Every row gives one point. Examples show where two turns around zero, p and q, send a point. Write where each new point lands after one turn and then the other. Backwards means that the second turn is done in reverse. Each puzzle has new turns, and all numbers are rounded.

Turn p:
[ 46 -11] => [25 40]
[18 16] => [-9 22]
[-64  -5] => [-16 -62]
Turn q:
[ 43 -29] => [-11 -51]
[-34  51] => [35 50]
[ -9 -22] => [-24   0]
Where do these land?
p, then q backwards: [-41  61] => [ -9 -73]
p, then q backwards: [ 34 -18] => [-14  36]
p, then q: [-16  -5] => [-16  -6]
q, then p: [ 24 -38] => [ 26 -37]

Turn p:
[ 20 -32   1 -10] => [ 12  13  29 -19]
[ 14  -1  12 -54] => [-19  20  -5 -50]
[ 17   5 -61  68] => [ 72 -45  -3  39]
[-46  45  37 -17] => [-62   6 -41  16]
[ 19  -7  34 -15] => [ -8  40   6 -11]
[-24  -9 -23  28] => [  5 -34  12  26]
Turn q:
[-31 -25  55  18] => [  3 -47 -27 -45]
[ 30  17  15 -15] => [35 14 14 -2]
[-43  31  15   7] => [-23 -25  33 -29]
[ 36 -27 -57 -29] => [ -6  60 -25  44]
[ 50 -28 -28  20] => [ 20   9 -30  55]
[-43  31   0  -1] => [-31 -12  34 -23]
Where do these land?
q, then p: [ 12  28 -51   4] => [ -9  14 -14  55]
q, then p: [ -8 -24  47  24] => [ 17 -12  37 -40]
q, then p: [ -9   2 -32 -76] => [-33  -7 -76   0]
p, then q: [-48 -22  53   8] => [-29 -58  19 -32]
p, then q backwards: [ 25 -12 -12  35] => [42 17  9  5]
p, then q: [27 27 -5  5] => [ 4 21 10 31]

Turn p:
[-20 -11  -7  58 -13  21] => [ -1  15  58  19 -19  15]
[ -4  -5 -76 -57  28 -28] => [  2   6 -61 -10  48  67]
[-22  24 -38  -4  11  10] => [  2  13  -8 -19 -13  45]
[ -4  -2  29  26 -14 -15] => [-11 -10  15  26 -20 -22]
[ -8 -37  38 -24  15  12] => [-36   5   4 -16  29 -37]
[ 13  20 -13 -18  31  10] => [ 15  25 -28 -22   1   5]
[ 21  20  38 -30 -37  39] => [ 20 -38  10 -49  -9 -41]
[ 49 -27   4  18 -24 -36] => [ 31 -21   1  53  24 -24]
[-25  17  25  29   4 -13] => [-23   6   7  17 -40  -8]
Turn q:
[ 14  -8  41 -29 -16  -1] => [ 36  -8   8 -32 -25   0]
[ 15   9   3  15 -24  22] => [  4  31  10  10 -20  -2]
[-19  44  18  43   1 -31] => [  7  40 -25  -9  46 -32]
[-11  -1 -16 -19 -23 -50] => [ 22 -11 -46  -2  14  30]
[-17 -45 -32  15 -15  -4] => [-41  -7 -33   8 -22  21]
[-43  14  16 -36  33  40] => [-18 -14  57 -37  28  18]
[ 60 -14 -30  11  42  25] => [-11 -31  28  62 -22 -33]
Where do these land?
p, then q: [ 36 -15  24   1 -16  44] => [ 46 -35 -13 -13   1 -25]
q, then p backwards: [-21  21 -11  37  34 -28] => [ 14 -46  18 -31  20 -19]
q, then p: [  5 -11  13  46 -13  -4] => [  2 -22 -19  14 -21  33]
p, then q: [-29 -14 -16 -41  11  66] => [ 23 -40  54 -34  21  29]
p, then q: [-46  18   4 -10   7   1] => [-13  13   8 -21   1  42]
p, then q: [  9  14 -11 -30  29 -30] => [-20  -3   2  43  16  23]
p, then q: [  5 -43   3 -15 -23 -10] => [-27 -31  -5 -14   6 -29]
p, then q backwards: [-10  35 -56  18   6 -41] => [ 12 -11 -48 -25 -56 -13]
p, then q: [ 50  -6  49  -6 -37   2] => [ 21 -40 -58   2 -15 -26]

Turn p:
[-23 -23   2 -18  -8  -3 -76  -6   4] => [-22 -28 -62 -21  -9 -26  -2 -17  27]
[  1  -8  18  -4   7  14  15 -17   9] => [-11  18   3  13 -17   2   6 -11 -14]
[-15  69  -8 -20 -14 -11  27   7   1] => [ 11  15  59  -1  18  -6 -13 -14  44]
[-21  -4  -6   8  18 -25  12 -20   3] => [-13 -13   4  21  -9  31  -5   1  13]
[ 25 -13  10 -17   3 -28 -37  -9   6] => [  5 -15 -41  25  15 -19 -12 -13   2]
[-22  41   0   8  15 -12  17  38   6] => [ 32   4  35  -9 -15   7 -24  16  31]
[  7 -34 -24  -2   4  -8  19  -5   0] => [-16   2 -10   3  17  29  -8  12 -23]
[ -3   5   3  15  17 -28  16  32  -4] => [ 32   0   5   9  -4  19 -15  28  12]
[-16   7  -3  36 -19  -8  22   4  18] => [-14  -5  30   8 -10  -1   4  39   7]
[ 20 -21  -6  -6 -16  69 -14 -18  19] => [-34   9  -4 -32  -9 -34  11 -21 -53]
[-20 -28  20 -11 -20 -12  13   4  -1] => [-18  30 -21   7  -1   8   9  19  15]
[ 68   9  -5   9  12  53 -14 -11 -60] => [ 47 -14   2 -23  25 -12  50 -41 -62]
Turn q:
[  0  21   9 -15   5  18  30 -35   8] => [-25  16 -18   6   1  28   6 -33 -14]
[ -8  14  -4  11  -5 -49 -17  36  -5] => [ 24 -38   8 -32   8 -31  11   4  13]
[-11  19  14  12 -23  36  23 -15   6] => [ -8  14 -28   3  11  25 -34 -22   1]
[ 14   2  22  23  30  35  13 -22  -4] => [  4   1   4  43  -6  42  -8 -18   1]
[-26 -31 -24   3 -17 -52  -1  23 -28] => [ 13  -4  21 -52 -33 -34   3  18  26]
[ 38  21   4   0  22  18  -4 -62  22] => [ -6   1 -23  32   0  51  29  -4 -45]
[-22 -28  15   0 -33 -24 -36  19  -8] => [ -1 -10  12 -35  12 -11 -12  48  27]
[-25 -12 -25  -3  22   1 -15  24  19] => [ 26  26  27  -2  17 -24   9   3   0]
[ 25  14 -21  13 -21  55  28 -13   0] => [ -1  22 -43  33 -16   5 -36 -17 -22]
[ -4   6   2 -22   0   2 -18  14 -29] => [-11  -2  -9   7   3 -20  15  10  30]
[ 18 -25   8 -22  19 -41  -4  30  18] => [-14 -26  49  -7   2 -29  17  11 -16]
Where do these land?
q, then p: [ 14  39 -34   5 -23  31  34   9  -8] => [-22 -58   7   4  39   7   7  -9   7]
q, then p: [  6 -39 -24  -3 -38 -43 -17  19  23] => [ 38  33 -41  -6  31   0 -11   6  36]
p, then q: [ 12 -35 -27 -39   5  12   3  30  17] => [ 10  16 -24  17  13 -24  48  13  23]
p, then q: [ 13 -37  36  -9  18 -10  28 -22   4] => [ 40   1 -43   5 -14   7 -20 -18  14]
p, then q backwards: [ -9  34  21 -21 -19   0 -39 -23   4] => [-12  26  -4 -22  13  -3  19  39 -34]
q, then p backwards: [-26  41  -4  -5 -16 -17  10 -34 -31] => [-35 -23   6 -24   6  13 -34  -2 -38]
p, then q: [-14 -17 -16  34   1  26 -16 -11  11] => [-23  20   8 -23 -13 -17 -16  12  26]
p, then q backwards: [ 22  36  -8  10  47  -1 -32  13  -6] => [  9  20  -7  58   8 -22  15  28   2]
q, then p: [ -6 -22  17  11 -32  24 -24 -10 -29] => [  0  -9   0 -38 -11 -30 -33  19   1]
q, then p backwards: [ -8   3  27  -4  21 -27   2   5  15] => [ -2  23 -29   9  -6   8   6 -18 -18]
q, then p: [-9  4 37  9  9  4 30 -1 32] => [ -7  -5 -18  -1 -34   2  24 -38  -6]
p, then q: [  5  -9 -25  11  26   1  22  24 -32] => [-23   6  -7  52  -4 -12  -7   3   6]
